Each row is a point. To make a cloud, some directions were put in groups of two or more. Within a group, all points are equally far from the middle, so they leave a hole (a ring in 2 directions, a hollow ball in 3). The other directions are filled evenly. Then the cloud was stretched, turned, moved and blurred a little. How many holes are there, and how many directions does each take, smallest first?

Cloud (20 x 3):
|   8 | -11 | -60 |
|  19 |  52 |  31 |
|  30 |   1 |  14 |
|   3 |  23 | -29 |
|   4 | -18 | -34 |
|   5 |  10 |  -7 |
| -35 |  -7 | -43 |
|  34 |  40 |  51 |
|  -2 |   6 | -24 |
|  39 |  37 |  -1 |
| -13 |  17 |  -6 |
|  25 |  24 |  21 |
| -24 | -22 | -36 |
|  10 |  39 |  55 |
|   1 |   5 | -32 |
|   3 |  51 |  -6 |
|   5 |  -3 | -23 |
|   9 |  40 |   5 |
|  32 |  41 |   7 |
| -16 |  13 |  36 |
Holes: 0

Cloud, 30 rows:
|  36 |  11 |  41 | -20 |
|  15 | -50 |   2 | -38 |
|  23 |  -8 | -24 | -48 |
| -19 |  -3 |  39 |  22 |
|  23 | -17 |  46 | -14 |
|  27 | -29 | -11 |  -6 |
| -32 | -37 |  28 |  43 |
|  13 |  23 |  -4 |   3 |
| -31 | -18 | -27 |  12 |
| -35 | -17 |  26 |  29 |
|  17 | -32 | -19 | -21 |
|  21 |  38 |   6 | -29 |
|  53 | -11 |  33 | -38 |
|  28 | -53 |  24 |  22 |
|  29 | -49 |  30 |  23 |
| -29 | -33 |  26 |  26 |
| -36 | -16 | -21 |  -5 |
|   1 |  37 |  25 |  -8 |
| -10 | -43 |  16 | -17 |
|  10 | -13 | -27 | -31 |
| -16 | -11 |  29 | -19 |
| -32 |  11 | -18 | -36 |
|  -6 |  -2 | -32 | -46 |
| -35 |  14 |   9 | -10 |
|   2 | -36 | -20 | -49 |
|   5 |  -3 | -32 | -55 |
| -18 |  30 | -21 | -54 |
|   4 |  35 |   0 |  -8 |
|  -3 |  39 |  23 | -26 |
|  15 | -60 |   7 |  10 |
Holes: 1 (3)

Cloud, 29 rows:
| -32 | -35 |  14 |  23 |
| -52 |  -9 |   6 |  15 |
|  31 |  14 | -50 |   9 |
|  13 |   6 |  16 |  47 |
| -27 | -20 |  -5 |  40 |
|  34 |  12 | -43 |  14 |
|  23 |  -4 |  38 |  35 |
|  15 | -35 |  38 |  -9 |
| -34 |  20 | -35 | -16 |
|  -4 |  29 |   3 |  25 |
|   9 | -31 |  60 |  11 |
|  21 | -31 |  46 |  -1 |
|  -1 |  14 | -59 | -21 |
|  -6 |  28 |   0 |  27 |
| -31 |  19 | -39 | -24 |
| -40 | -24 |  53 |  -3 |
|   5 |  42 | -13 |  -1 |
| -51 | -22 |  29 |   6 |
|  -3 | -21 | -17 | -32 |
| -48 |   7 | -13 | -14 |
|  -8 |  36 | -15 |  13 |
|  45 |  28 | -39 | -10 |
|  46 |  32 | -28 | -20 |
| -30 | -37 |  15 |  22 |
| -27 |   0 |  24 | -47 |
|  21 |   9 |  15 | -54 |
| -23 |  31 | -25 |  10 |
| -24 |  -1 |   5 | -53 |
|  15 |  -2 | -41 |  24 |
Holes: 2 (2, 2)

Cloud, 52 rows:
| -34 | -16 |  24 | -17 |   3 |  21 |
| -29 |   4 |  -5 |  -2 | -20 | -10 |
| -35 |  -1 |   2 |  26 |  -7 |  32 |
| -23 |  22 |  36 |   4 |  22 |   5 |
|   3 |   2 | -15 | -41 |  26 | -27 |
|  -7 | -40 | -10 | -27 |  13 |  -8 |
|  13 |  11 |  10 | -21 |  46 | -11 |
| -15 | -50 | -24 | -31 |  -2 | -10 |
|   4 |   5 |  28 | -12 |  -4 |  27 |
|  16 | -19 |  11 |   6 | -34 | -17 |
|  37 |  10 |   6 |   0 |   2 |  -7 |
|  22 | -34 | -13 | -44 |  -5 | -29 |
| -54 |  10 |  -1 |  -1 | -25 | -20 |
|   3 | -17 |  -7 | -51 |   9 | -21 |
|   6 |  -1 |  22 | -38 |  -9 | -40 |
|   5 | -38 |  -9 | -49 |  15 |  -6 |
|  17 |  -6 |  20 | -41 |  12 | -25 |
|  -9 |   3 |   7 |   5 | -23 |  -5 |
| -10 |   7 |   8 | -34 |  38 |  -5 |
| -21 | -17 |  15 | -22 |  22 |  23 |
|  14 | -34 |  -9 | -54 |  10 | -20 |
| -32 |  15 |   4 | -13 | -12 | -11 |
|   1 |  25 |  -4 | -39 |  47 |  14 |
| -35 |  21 |   9 |  32 |  17 |  11 |
|   2 |  18 |  18 |  30 |  -2 | -26 |
| -31 | -15 |   7 | -48 |   5 | -30 |
| -10 | -10 |  15 |  -9 |  14 | -27 |
| -32 |  29 |   5 | -36 |  41 | -14 |
|  28 |  -5 | -18 |  -2 |  25 |  13 |
| -22 |  17 |  39 | -47 | -20 | -12 |
|  -7 |  17 |   9 | -19 |  13 |   7 |
|  38 | -26 |   0 | -19 |  34 |   8 |
| -16 | -44 |  -6 | -19 |   6 |  -6 |
| -12 | -15 |  36 | -51 |  -2 | -21 |
| -32 |  12 |   5 |   8 |  36 | -15 |
| -27 | -33 |  32 |  -7 | -33 | -34 |
|  -4 |  13 |  40 | -58 |  20 |   6 |
|   8 | -50 |  14 | -21 | -11 | -11 |
|  10 | -23 |   6 |   7 |  -1 |  -6 |
|   2 | -35 |   7 | -35 | -14 |   0 |
| -17 | -15 |  31 | -60 |   1 | -32 |
|   6 | -21 |  17 |  -8 |  17 | -21 |
|  -1 | -26 | -20 | -30 |  13 | -41 |
|   6 | -16 | -19 | -17 |  17 |  -3 |
|  -2 |  -4 |  18 |  -3 | -22 |   5 |
|  18 |   9 |   3 | -13 |  -4 | -36 |
| -29 |  30 |   4 |  -5 | -14 | -21 |
|   6 |  30 |  12 | -14 | -38 | -12 |
| -39 |  -5 |  15 |  -6 |  26 |   5 |
| -21 | -40 |  36 | -11 | -13 | -18 |
|   1 | -33 |  21 |  15 | -10 | -19 |
| -15 | -23 |  19 | -38 |   4 | -55 |
Holes: 0
